Each row of a before or after table is a point. One or more steps were done to the points. Then noise was added and the rows were shuffled. The steps act on columns, c1 being the first. Write out the steps. A step turns or swaps two columns, mirrors them in a line or flattens them onto one, adds a multiple of one to another, or multiplies or shifts one. Angles are multiples of 10 degrees, from the lower column toward the higher: turns from -170 to 170, lines from 10 to 170 but not 90. Use the fewest steps. Two steps may share a column if one is a turn and the other turns, adds or multiplies; they go together, in the order done. Otherwise the lowest column goes first.
In the rows, zero is written as 128.

Before:
[[128 111 150]
 [135 130 133]
 [150  96 134]
 [127 133 152]
 [122 137 144]
 [135 140 145]
 [118 142 132]
 [116   7 139]
 [130 135 173]
 [125 143 184]
 [152 139 130]
 [161 127 140]]
After (12 x 3):
[[149 134 160]
 [116 140 249]
 [128 152 146]
 [136 144 115]
 [124 182 114]
 [128 152 122]
 [135 132 126]
 [117 131 112]
 [128 173 120]
 [122 145 119]
 [161 141 131]
 [151 130 115]]
Steps: turn c2 and c3 by -90 degrees

Before (14 x 4):
[[134  99 133 129]
 [142  68  79 137]
 [164 142  69 132]
 [149 148 151  98]
 [ 84  72 153 113]
 [133 110 120 139]
 [125  98 122 159]
 [ 81 142  85 157]
 [ 79 123 120  83]
 [141 131  81 104]
 [133 128 145 153]
 [155 127 127 156]
 [131  89  91 150]
 [ 83  90 120 101]]
After, 14 rows:
[[ 92 133 159 106]
 [179  71 128 113]
 [ 94  70 166 137]
 [107  87 158 152]
 [ 69 139 164 134]
 [123 148  98  96]
 [137 132 108 155]
 [100 132 113 158]
 [121 112 136 140]
 [161  90 160  98]
 [166 123 161  86]
 [125  99 122 127]
 [151 144 186 154]
 [125  97 137 160]]
Steps: turn c1 and c3 by -150 degrees

Before (9 x 8):
[[118 185 136 167 117 101  76 122]
 [128 180 117 139 147 121 139 179]
 [145 163  97 167 135 119 100 132]
 [122 158 134 182 108 109 126 126]
 [148 159 141 148 130  85 115 123]
 [141 133 165 117 116 147 127 147]
 [133 164 143  89 113 149 155 117]
 [ 65  98 106 136 182 108 130 186]
 [ 79 114 134 150 208 132 139 165]]
After:
[[ 67 175  82 115 118  98 176 166]
 [ 98 151 101 123 131  85 136 147]
 [ 29 113 131  85 207 133 115 127]
 [ 94 168 134 105 133 120 165 160]
 [ 85 162 109 157 114 150  99  97]
 [ 69 154 112 104 108 107 129 176]
 [ 77 180 124  79 147 122 120 114]
 [ 90 120  93 117 116 147 115 108]
 [ 15 108 158  74 184 107 133 106]]
Steps: shift c1 by -50; turn c3 and c7 by -160 degrees; turn c2 and c3 by -20 degrees; turn c4 and c8 by 120 degrees

Before (11 x 9):
[[175 106 126 142 195  75 159 146 132]
 [133 163 149 154 171 118 100 127 145]
 [139 113 168 155 134 121 124 112 133]
 [160 107 151 131 169  86  97 151 100]
 [127 108  91 107 108 103 125 145 105]
 [117 124 127 105 151  69 148 124  93]
 [166 192 121 138  96 142  87  69 151]
 [118 103 102  98 154  95 160 176 116]
 [143 125 129 195 181 103 108 113 114]
 [149 152 125 123 146 166  89  63 134]
 [131 148 112 118 110 124  68  59 178]]
After, 11 rows:
[[163 159 127 136 168 114  86 154 100]
 [136 122  87 153 171 119  99 128 145]
 [166  79  80 119  97 119  96  68 153]
 [130 102 123 100 112 107  71  60 177]
 [127 111 165 111 112 127 116 143 103]
 [140 132 128 189 181 121 101 114 115]
 [151 109 110 103 146 118 102  64 136]
 [139 166 116 150 136 127 120 111 134]
 [174 143 145 148 194 134 138 147 131]
 [116 125 165 111 153 134 147 177 117]
 [117 130 131 103 149 127 128 125  90]]
Steps: turn c2 and c3 by -130 degrees; add 0.3 times c8 to c4; flatten c6 and c7 onto the line at 70 degrees

Before:
[[154 164 105 112 118 127 114 124 128 159 113 121]
 [152 101  91 127 143  88 128 104 145  95 128 130]
 [123 157 107 151  96  73 130 128 103  89  95  75]
 [121 102 164 147 146  98 155 118 159 166 102 155]
 [155 157 101 132 147 153  74 142 170 153 159 108]
 [131 144  97 137 164 145 155 136 121 159 113  75]
 [147 106 133  88 181 145 140  88 166 137  98 107]
 [139 119 152 131  92 137 124 157 111 158 140 122]
 [153 123 156 158 126  73 103 141 108 152 121 148]
 [ 89 105 111 139 131 130  88 134 135 163 161 110]
 [105 169 114 129 150 152 134 103 116 142 163 128]]
After (11 x 12):
[[109 110  65 147 146  98 156 117 205 143 103 171]
 [166 139 135 132 147 153  75 142 233  81 160  95]
 [128 175 135 129 150 153 135 103  98  99 162 128]
 [135  92 164 127 144  88 128 104 170 136 128 131]
 [169 147 118 112 119 126 114 124 128  91 113 117]
 [138 156 153 150  97  73 130 129  65 159  95  43]
 [138 140 130 136 165 145 155 136 110  79 113  43]
 [147 111  74 158 125  72 103 141  78 155 121 161]
 [134 100 124  88 181 145 141  88 223 119  98  93]
 [ 83 129 113 140 131 130  88 134 146  92 161  98]
 [132 115  92 131  92 137 125 156  85 124 140 119]]
Steps: turn c1 and c2 by -30 degrees; add -0.5 times c6 to c3; turn c3 and c10 by 130 degrees; multiply c9 by 2.5; multiply c12 by 1.6
